Each row of a before or after table is a point. The points were changed in one or more steps. Then noise was added and the rows were shuffled. The steps act on how far a point lies along the listed directions, d1 being the first. Name the steps. A step turns or swaps two directions, mirrors them in a line or flattens them onto one, adds a multiple of one to another, or multiplies one. Angles are multiples of 10 degrees, from the lower direction toward the higher: turns from -170 to 170, lines from 10 to 170 but not 90. Use the fewest steps. Two steps may share a direction if one is a turn and the other turns, adds or multiplies; they go together, in the order done. Otherwise the lowest direction goes first.

Directions:
(1): [0.040 0.028]
(2): [-0.028 0.040]
Before, 8 rows:
[-0.028 0.044]
[0.017 0.026]
[0.032 0.020]
[-0.095 0.004]
[-0.047 -0.019]
[0.020 -0.013]
[0.001 0.014]
[0.045 -0.004]
After:
[0.011 -0.008]
[0.016 -0.025]
[-0.002 0.052]
[0.051 0.009]
[0.007 -0.037]
[0.036 0.089]
[-0.016 -0.016]
[-0.017 -0.041]
Steps: turn d1 and d2 by -110 degrees

Directions:
(1): [-0.023 0.024 0.050]
(2): [-0.053 -0.026 -0.012]
(3): [0.017 -0.049 0.031]
Before:
[-0.012 0.018 -0.052]
[0.053 0.060 -0.068]
[0.030 0.009 -0.024]
[-0.038 0.019 0.003]
[-0.001 0.001 -0.008]
[0.004 -0.001 0.044]
[-0.001 -0.026 0.062]
[-0.025 0.033 0.059]
[0.019 0.053 -0.055]
[-0.003 -0.015 -0.026]
After, 10 rows:
[-0.037 0.013 0.004]
[0.030 0.013 -0.028]
[0.008 -0.044 -0.001]
[0.029 -0.060 0.015]
[-0.086 0.050 -0.032]
[0.027 -0.047 -0.051]
[-0.001 0.009 -0.003]
[-0.054 0.050 -0.037]
[-0.003 0.025 0.015]
[-0.008 0.053 -0.012]
Steps: mirror d1 and d3 in the line at 80 degrees; multiply d2 by -1

Directions:
(1): [0.026 0.001 0.031 -0.057]
(2): [-0.002 -0.039 -0.050 -0.030]
(3): [0.041 0.044 -0.036 0.000]
(4): [0.050 -0.038 0.011 0.028]
Before:
[0.031 0.060 -0.020 -0.017]
[0.054 0.031 -0.017 -0.029]
[0.019 0.012 -0.031 -0.007]
[-0.029 -0.022 -0.019 -0.062]
[0.020 -0.032 -0.088 -0.007]
[0.022 -0.046 -0.051 0.045]
[0.023 0.008 -0.042 -0.016]
[0.034 -0.041 0.010 0.044]
[0.010 -0.018 -0.065 -0.002]
[-0.012 -0.019 0.022 -0.010]
[0.035 -0.056 -0.008 0.040]
[0.013 -0.043 -0.033 0.045]
After:
[0.001 -0.026 -0.064 -0.005]
[0.021 0.023 0.008 -0.002]
[0.026 -0.023 -0.037 0.047]
[0.011 -0.046 -0.085 -0.009]
[0.027 -0.039 -0.054 0.047]
[0.014 0.037 -0.039 -0.049]
[0.054 -0.031 -0.014 0.044]
[-0.044 -0.044 0.011 -0.036]
[0.044 -0.030 0.006 0.048]
[-0.009 -0.028 -0.020 -0.013]
[-0.006 -0.055 0.009 -0.046]
[-0.009 -0.037 -0.028 -0.024]
Steps: mirror d2 and d3 in the line at 20 degrees

Directions:
(1): [0.061 0.014 0.041 -0.033 -0.023 -0.007]
(2): [0.021 -0.023 -0.061 -0.029 -0.033 0.026]
(3): [0.001 0.075 -0.028 0.017 -0.022 -0.007]
(4): [-0.002 -0.020 0.021 0.051 -0.059 0.016]
(5): [0.052 -0.002 -0.013 0.045 0.040 0.027]
Before (13 x 6):
[0.009 -0.069 0.035 0.017 0.048 0.020]
[0.003 -0.085 0.004 -0.018 0.032 0.040]
[0.030 -0.009 0.027 0.044 0.027 0.016]
[0.006 -0.050 0.000 0.023 -0.012 0.024]
[0.051 0.016 0.008 -0.045 0.003 0.003]
[0.017 0.013 0.023 -0.027 -0.016 -0.023]
[-0.017 -0.043 -0.006 0.019 0.046 0.002]
[0.004 0.034 0.037 -0.047 0.025 -0.046]
[0.014 0.031 0.079 0.035 0.009 -0.014]
[0.005 0.031 0.022 -0.015 -0.030 -0.009]
[-0.004 -0.077 0.000 -0.008 0.006 0.002]
[0.041 0.028 0.009 -0.037 0.009 0.013]
[-0.031 -0.069 -0.022 0.048 -0.008 0.025]
After, 13 rows:
[0.077 0.027 0.019 -0.110 -0.032 -0.032]
[0.083 0.026 0.049 -0.048 0.002 -0.012]
[-0.045 -0.034 -0.007 0.063 0.013 0.016]
[-0.056 0.010 0.033 -0.021 -0.049 -0.024]
[-0.001 -0.052 -0.002 0.015 0.023 0.001]
[0.041 0.012 0.005 -0.035 -0.022 -0.005]
[0.001 -0.052 0.035 0.005 0.043 0.029]
[-0.048 -0.003 0.044 0.026 0.005 -0.019]
[-0.040 -0.035 0.045 0.000 0.022 -0.010]
[-0.031 -0.020 0.015 0.004 0.023 -0.013]
[-0.090 -0.058 -0.042 0.094 0.021 0.021]
[0.066 0.039 0.043 -0.047 -0.002 0.002]
[0.012 0.010 -0.008 -0.014 -0.025 0.013]
Steps: add -1.5 times d4 to d1; turn d2 and d5 by 90 degrees; multiply d3 by 0.7

Directions:
(1): [-0.006 -0.012 -0.015 0.018 0.000 0.004 -0.073 0.060]
(2): [0.024 0.024 0.013 0.018 0.048 -0.049 0.032 0.048]
(3): [-0.024 -0.047 -0.007 0.055 -0.038 -0.045 0.019 -0.004]
(4): [0.016 -0.038 0.048 0.026 0.050 0.002 -0.031 -0.040]
(5): [-0.065 -0.012 0.058 -0.022 0.002 0.013 0.016 0.032]
Before, 9 rows:
[-0.081 0.011 -0.006 -0.002 -0.068 -0.044 0.113 0.013]
[0.010 0.002 -0.016 0.011 0.012 -0.003 -0.050 -0.009]
[0.033 -0.022 -0.035 0.021 0.025 -0.003 -0.056 -0.016]
[0.024 -0.006 -0.013 0.024 -0.013 -0.047 -0.058 0.045]
[-0.026 -0.056 0.018 0.014 -0.013 0.013 -0.053 0.020]
[-0.018 -0.034 0.001 0.037 -0.054 -0.045 0.036 -0.030]
[0.057 0.031 -0.036 0.032 0.040 -0.025 0.036 -0.046]
[0.080 0.035 -0.013 -0.025 0.050 -0.020 -0.008 -0.037]
[0.029 -0.020 -0.048 0.017 -0.037 0.017 -0.036 0.007]
After, 9 rows:
[0.003 0.004 -0.030 0.001 -0.011 0.001 -0.049 0.000]
[0.053 -0.005 -0.022 -0.015 0.015 -0.004 -0.025 -0.066]
[-0.002 0.003 0.007 0.012 -0.033 -0.030 0.037 -0.017]
[0.026 -0.016 -0.003 0.017 -0.003 -0.027 -0.071 0.021]
[-0.034 0.024 0.051 0.014 0.041 -0.059 0.106 0.015]
[0.020 -0.012 -0.065 0.005 -0.016 0.015 -0.054 -0.010]
[-0.034 -0.024 -0.008 -0.012 -0.038 0.020 -0.038 0.050]
[0.035 0.004 -0.054 0.018 -0.020 -0.001 -0.018 0.044]
[0.047 0.006 -0.024 0.034 0.032 0.000 0.008 -0.085]
Steps: turn d2 and d4 by 80 degrees; multiply d3 by 0.4

Directions:
(1): [0.030 0.014 -0.043 -0.025 0.027 -0.004 -0.041 -0.046 0.032 -0.030 -0.057]
(2): [0.002 -0.030 -0.006 0.021 0.014 0.026 0.050 -0.083 0.018 -0.004 0.036]
Before (14 x 11):
[0.016 -0.009 -0.015 -0.009 0.004 0.035 0.029 -0.084 0.038 -0.040 -0.039]
[0.017 0.028 -0.046 -0.043 0.045 0.007 -0.059 -0.029 0.043 -0.037 -0.087]
[0.028 0.011 -0.027 -0.004 0.001 -0.001 -0.029 -0.057 0.038 -0.020 -0.075]
[0.050 0.002 -0.049 -0.011 0.052 0.020 -0.054 -0.093 0.066 -0.041 -0.071]
[-0.031 0.008 0.002 0.017 -0.035 -0.009 0.045 0.065 0.005 0.031 0.030]
[0.029 0.005 -0.044 -0.043 0.042 -0.014 -0.052 -0.058 0.048 -0.039 -0.055]
[-0.037 -0.061 0.040 0.048 -0.022 0.052 0.109 -0.039 -0.013 0.041 0.141]
[-0.016 -0.039 0.016 0.032 -0.009 0.001 0.054 0.009 0.009 0.017 0.055]
[0.031 0.018 -0.059 -0.026 0.008 -0.019 -0.092 0.046 0.002 0.003 -0.105]
[-0.025 -0.024 -0.011 0.023 0.024 0.033 0.067 -0.067 0.017 0.011 0.052]
[0.004 -0.032 -0.004 0.037 0.005 0.042 0.074 -0.066 0.030 0.004 0.037]
[-0.022 0.009 0.019 0.022 -0.004 0.014 0.107 -0.022 -0.007 0.008 0.061]
[-0.017 0.051 -0.050 -0.024 -0.009 -0.048 -0.070 0.067 -0.019 0.005 -0.094]
[-0.023 -0.003 0.024 0.005 -0.012 -0.023 -0.006 0.039 -0.013 -0.007 0.011]
After:
[0.019 0.003 -0.030 -0.036 0.030 -0.013 -0.039 -0.039 0.036 -0.031 -0.036]
[-0.016 0.036 0.012 0.001 -0.009 -0.006 0.061 0.025 -0.011 0.003 0.026]
[-0.011 -0.024 0.011 0.017 -0.010 -0.010 0.022 0.036 0.010 0.015 0.030]
[-0.027 0.004 -0.005 0.017 -0.027 -0.004 0.044 0.038 0.017 0.026 0.029]
[0.005 0.003 0.001 0.011 -0.006 0.013 0.016 0.017 0.010 0.011 -0.004]
[0.006 0.014 -0.033 -0.024 0.040 0.016 -0.031 -0.032 0.033 -0.027 -0.057]
[0.023 -0.015 -0.047 -0.002 0.011 0.007 -0.033 -0.026 0.009 0.005 -0.053]
[-0.020 -0.007 0.018 0.010 -0.006 -0.014 0.009 0.011 -0.003 -0.007 0.015]
[-0.020 0.009 -0.050 0.004 0.004 -0.017 -0.004 -0.024 -0.001 0.008 -0.038]
[-0.025 0.008 -0.008 -0.003 0.013 0.007 0.015 0.018 0.001 0.012 0.011]
[0.034 0.006 -0.031 -0.011 0.037 0.015 -0.057 -0.037 0.047 -0.025 -0.056]
[0.009 0.009 -0.001 -0.020 -0.008 0.018 0.004 -0.020 0.016 -0.033 -0.050]
[0.022 0.009 -0.013 0.002 -0.004 -0.005 -0.022 -0.036 0.027 -0.011 -0.065]
[-0.028 -0.011 0.033 0.014 -0.031 0.015 0.027 0.044 -0.021 0.030 0.072]
Steps: multiply d1 by 0.7; multiply d2 by 0
